Each point is reached from the start by the listed moves, each made once or not at all, plus a little noise. Is the number of moves made odd or even? Then give how often each move was made.

Moves:
(1): [41 43 12]
(2): [-24  37 -12]
(3): [-19  14  52]
Start: [-42 -23 -17]
Points:
[-29  53 -18] -> even (1, 1, 0)
[-66  19 -25] -> odd (0, 1, 0)
[-43  72  37] -> odd (1, 1, 1)
[-87  29  26] -> even (0, 1, 1)

Moves:
(1): [ 18 -10   0  18   0   5 -15 -31]
(2): [ 13  22   7 -13   9  25 -14   4]
(3): [ 15 -25  21 -10 -22   9  30 -13]
(4): [-10  14   0  44  20  -5  20   1]
(5): [ -9  11 -21 -11  30   8  -4 -43]
(6): [  5 -14 -15  12 -16  33  -7  15]
(7): [ 16  22 -27 -15 -10 -20  23  -1]
(8): [ 40  -7 -12   6  26 -16  14  10]
Start: [-15  10  11  30   2 -13 -11   7]
Points:
[ 35  73 -43  45  79 -22  29 -20] -> odd (0, 1, 0, 1, 1, 0, 1, 1)
[ 29  47  -8  43  27   9  30 -76] -> even (1, 1, 1, 1, 1, 0, 1, 0)
[ 24   0  -3  38  29 -28   4  16] -> odd (0, 0, 0, 0, 0, 0, 0, 1)
[ 14  16 -18  36  26  56 -49 -49] -> even (1, 1, 0, 0, 1, 1, 0, 0)
[ 13 -20  19  95 -18  33  19 -20] -> even (1, 0, 1, 1, 0, 1, 0, 0)

Moves:
(1): [ 19  16  15  -2   8 -15 -14   0   7  10   5  -1   8  -4  -5]
(2): [ -8  22  20  12  -7  -3  -8  -6  15  -9  -9  13 -15  13  -4]
(3): [ -9  -1  35 -14   4  -2  15   9 -17   0   6   3   4   4   9]
(4): [ 18  14   0  23   6 -23  -4   5  -7   0  -5 -34   4   3   7]
(5): [-24   4   0  -9  20  15  -6 -10  -1  -5  -5   9  21   5  -2]
(6): [ -4   5  10   8  -3  15  -3 -18  -6   3   4  -5   0  -5   4]
(7): [  5  19  -6   6 -16   5   4   2  -6   1 -10  12   2   5 -13]
(8): [ -1 -15  10 -13 -10  13  -2  16  -2 -12   2 -23  12   4  10]
(9): [ -1 -12   6   3  16  11   3   3  15  24  14 -11 -23  11 -31]
(10): [ 2 17 10 -9  4  4  5  3  6 14  2  0 -8  0  7]
(11): [-11   3   0   9 -18   7  10  -3  12  10  14   0   2  17  -7]
(12): [  4 -12   1  16  -7  14   3  -1   6  10 -10   6   6   6  -2]
(13): [-13  10   4  -7 -11  -8   7 -13   7   5 -18   1   6  -8 -10]
(14): [  8  -8   4   1  -4   9  15 -16   3  -8   5  -2  -1  18   0]
Start: [ -3  19  -3 -12 -14  23  -1   1 -14 -20  22  -7 -12  -2   6]
Points:
[-31  36  95 -17  -8  76  11 -23  11  -6  59 -26  -6  59 -19] -> odd (1, 1, 1, 0, 1, 1, 0, 1, 1, 0, 1, 0, 0, 1)
[ -9  46  35 -20 -27  37  -4  15   5 -28  15 -17 -23  18  17] -> odd (0, 1, 0, 0, 0, 0, 0, 1, 0, 1, 0, 0, 0, 0)
[-51  41  61 -39  15  56  20 -24 -10  26  24  -7 -13   6 -15] -> even (0, 0, 1, 0, 1, 1, 0, 0, 1, 1, 0, 0, 1, 0)
[ -3  52  27  26 -42  35   5  17  13  -6  28 -53 -30  49 -33] -> even (0, 1, 0, 1, 0, 0, 1, 1, 1, 0, 1, 0, 0, 0)
[-41  32  75 -10  14  71  14 -36  -6 -14  37   1 -27  47 -17] -> even (0, 1, 1, 0, 1, 1, 0, 0, 1, 0, 0, 0, 0, 1)
[-33  26  31 -28 -10  47   1  -6  22  11  34 -34  10  23 -38] -> even (1, 0, 0, 0, 1, 0, 0, 1, 1, 0, 1, 0, 1, 0)

Moves:
(1): [-16  -4   4  -8  -6 -23   5  20   3  -1 -12 -12   9  13   1   3 -33  -4
   5  -1   1  -9   1  14 -11  -2 -12]
(2): [ 19  26  -5   0 -11 -12  21  -5 -13   3  -5   6  -3 -19   4   5 -15  -6
  -3   0   0  18  14  -7  -3  13 -22]
(3): [ 20 -12  -5   3  -6   2  -3   0  -7  -3 -10   8   6  -6  -6  14  -9   7
  -7  -3   1   2  -4  22  14  11   6]
(4): [-26   7  11  19 -13   6  25  -4   4   9  21  14  10  -1   4   7  22   2
   8  -7   5 -15  -6 -24   7   0 -13]
(5): [  5   1  -3  -8 -11  -1 -12  11   1 -12 -13  11   1 -17 -11  19   3   2
  -2  -9  -1 -16  -7 -13   7  14  13]
(6): [ -4  22  12   6  -5 -11  14  -6  10  -6 -19   2   6 -16  -4  13  -1   6
  -6  -4   4   3   3 -12   0   1  -3]
(7): [-33 -22   9   2  -5  15  -4  -7   5   6 -20 -24  -9 -13   4  15  -3   2
 -20  -3  -9   1  -3 -18  -1  10  22]
(8): [ 32   8 -26  29 -11   0   9  -2  -1  24 -14  -3 -12  -6 -21  11   3   5
 -14   8   3  -8 -24  11  -2 -14 -11]
(9): [  3  -6   0  -3   8  12   4  11   6  -3  14 -10  14   2  -4 -14  10   4
  -9  -3  -7  -3  -9  10   1 -10   2]
(10): [10 -2  7 19  8  8  6 -8 -2  6 -1 -8 -5  0  3  2 -9 17  5  1  3 -6  3 -4
  0  2 11]
(11): [  7  -1 -17  -6  -4  -2 -21  -6  -2   8 -16 -14   1  -1  -4  -4   1  -4
   3  -3   5   8  13 -16  -2  22 -13]
(12): [  6 -23   2 -24  -6  23  -7  -2 -16  16  -2   9   4   7  -4   4 -23  23
  -2   4  -5  10  18   6  -4  20   9]
(13): [-11  15 -13  -5   2   9  -5   0   1  25  -6  -2  10 -10  29  14 -20  -4
   4   3   0   3   0   3 -10   2  -3]
(14): [  1  -9   5 -12 -11   3   1 -16  -2   5  -7  -3   3   3 -14 -29   0   9
   2 -14  25 -10   8  -4  -9  10  -9]
(15): [ -1   5  -5  -3  -8 -10  -4   0   0  -3  14  12  11  -4  -5  -3   3  13
   7  -6  -1   3  -9  -5   5  -3   7]
(16): [ 6 -2  7 -4 -5  0 -7 19 -9  6 -4  6 -3 -1 20  0  6 12  6 -6  0 17 18  1
 -2  8  1]
(17): [  8  17  -1 -17  -4   4  -2 -21 -28  11  24  -5   2  -9  18  16  -1   9
 -10  35  -6   5  10 -17  10 -18  18]
(18): [ -6  -9  13  13  -9  -4  19  -5  -3  10   8  -2  -4   2  20   5  16  -5
   4   9   6  12  13 -20 -15  12   2]
(19): [ -4  -6  -3 -14   7   8   5   6   3  -1   1   5   1  -3  -8   3   6   1
 -14 -17  15  -1   5  -7   3  18  -8]
(20): [  6 -14   7  20  -6  -1   5   8  -6   3  -6   0  -2   6 -21  11   2  -3
  13   5  13   4 -12   5  -3  -4   5]
(21): [ -7  -5  14 -17   2  -4  -5 -11 -18 -24  -6  -7   7  14  14 -23  -2  -6
 -15 -18 -12   3  14   4 -14  -9   2]
(22): [-11 -15   3  -2  -6  -6  -7   6  -6  14   1  13   8   4  -1   0   1  -4
 -12  12   2   2  -3 -12   4  -6  11]
(23): [  9  -4  33   6  13  -1   2  -2  -6 -10  -3   1 -14  -9   9  19 -10  -7
   5  10 -13   2 -11  -4 -11  -9 -10]
(24): [  2  -9   1   9  -4   0 -12  18  12 -15  -4   1   7 -12  12  14 -11   7
   5  -2 -10   3   6   5  -1 -13   1]
Start: [  2 -10 -11  -3  -7  -1  15  12  -2  -2 -10   4   3  22   3   2  -1  18
   5   8  -9 -11   9   8  -3 -22  -1]
Points:
[ 58 -50 -23 -44 -47  34 -10  21 -47   3 -58  14  55 -19 -12  12 -68  77
  -8 -58  15   6  53   7 -18  49  -1] -> even (0, 1, 1, 0, 1, 0, 0, 0, 1, 1, 1, 1, 1, 1, 1, 0, 0, 0, 1, 1, 1, 0, 0, 1)
[ 31 -73  28 -25 -16  56  33 -21 -67  25 -19 -26  -1   2  22  50 -14  51
 -75  31 -38  13  19  -4 -20 -10  33] -> even (0, 0, 1, 0, 0, 0, 1, 1, 1, 0, 0, 1, 0, 0, 0, 0, 1, 1, 1, 0, 1, 0, 1, 0)
[ -9 -27 -13 -21 -68 -12  27  12  -8   7 -53   9  50  15 -26  -4 -37  71
 -14 -56  22 -27  37 -20 -28  12 -52] -> odd (1, 0, 0, 1, 0, 1, 0, 1, 0, 0, 1, 1, 0, 1, 1, 0, 0, 0, 1, 0, 1, 0, 0, 1)
[-20 -20  26   2 -56 -46  36  16  -4  14 -38  15  32   3  -9  10 -23  49
   9  -7  33 -33  18 -48 -23   7  22] -> even (1, 0, 0, 0, 1, 1, 0, 0, 0, 1, 0, 0, 0, 1, 1, 0, 0, 1, 0, 0, 0, 1, 0, 0)
[-30 -26  44 -12 -50 -17  26  43 -40  53 -71  16  22 -19  36  82 -95  44
   1  21 -14  42  24 -22 -38   7   4] -> odd (1, 1, 0, 0, 0, 1, 1, 0, 0, 0, 0, 1, 1, 0, 1, 1, 0, 0, 0, 1, 0, 1, 1, 0)
[  7 -47 -26  14 -28  27  18  27  -5  48 -39 -37 -12   4  11  19  37  33
 -39  -9   2  18  24 -30 -19  24  -6] -> odd (0, 0, 0, 0, 0, 0, 1, 1, 1, 0, 1, 0, 0, 0, 0, 1, 0, 1, 1, 0, 0, 0, 0, 0)
[-31 -41  17 -63 -43  40  -9  -7 -68  35 -27 -10   9  -7  93  53 -26  52
 -31  23 -36  23  73 -44 -29  16  63] -> even (0, 0, 0, 0, 1, 0, 1, 0, 0, 0, 0, 1, 1, 0, 0, 1, 1, 1, 0, 0, 1, 0, 0, 0)
[ 17 -42  26  24 -78   6  27  17 -42  33 -34  31  34 -27  12  73  23  73
   5   4  53  -2  58 -86  10  36  24] -> even (0, 0, 1, 1, 1, 1, 0, 0, 0, 1, 1, 0, 0, 1, 0, 1, 1, 1, 1, 1, 0, 1, 0, 1)
[-60   5  22   0 -32   4  59  37   7 -14 -59 -21  52 -42  47  60 -54  39
 -40 -51 -18 -28  30 -39 -28   3 -11] -> even (1, 1, 0, 1, 1, 1, 1, 0, 1, 1, 0, 0, 1, 0, 0, 0, 0, 0, 1, 0, 1, 0, 0, 1)
[ -1   0 -17  11 -13  13  24  22  22  18 -20 -12  43 -17  43  29  -5  55
   4 -16   2   9  33 -38 -20   8  -3] -> odd (0, 0, 0, 0, 0, 1, 0, 0, 1, 1, 1, 0, 1, 0, 1, 0, 0, 1, 1, 0, 0, 0, 0, 1)
[-61 -58  25  18 -46   3  14  58 -18   4 -58 -14  38  12  60  58 -48  30
   3 -26 -18  -3  22  20 -21 -18   8] -> odd (1, 0, 1, 1, 0, 0, 1, 0, 0, 0, 0, 0, 1, 0, 0, 1, 0, 0, 0, 1, 1, 0, 0, 1)
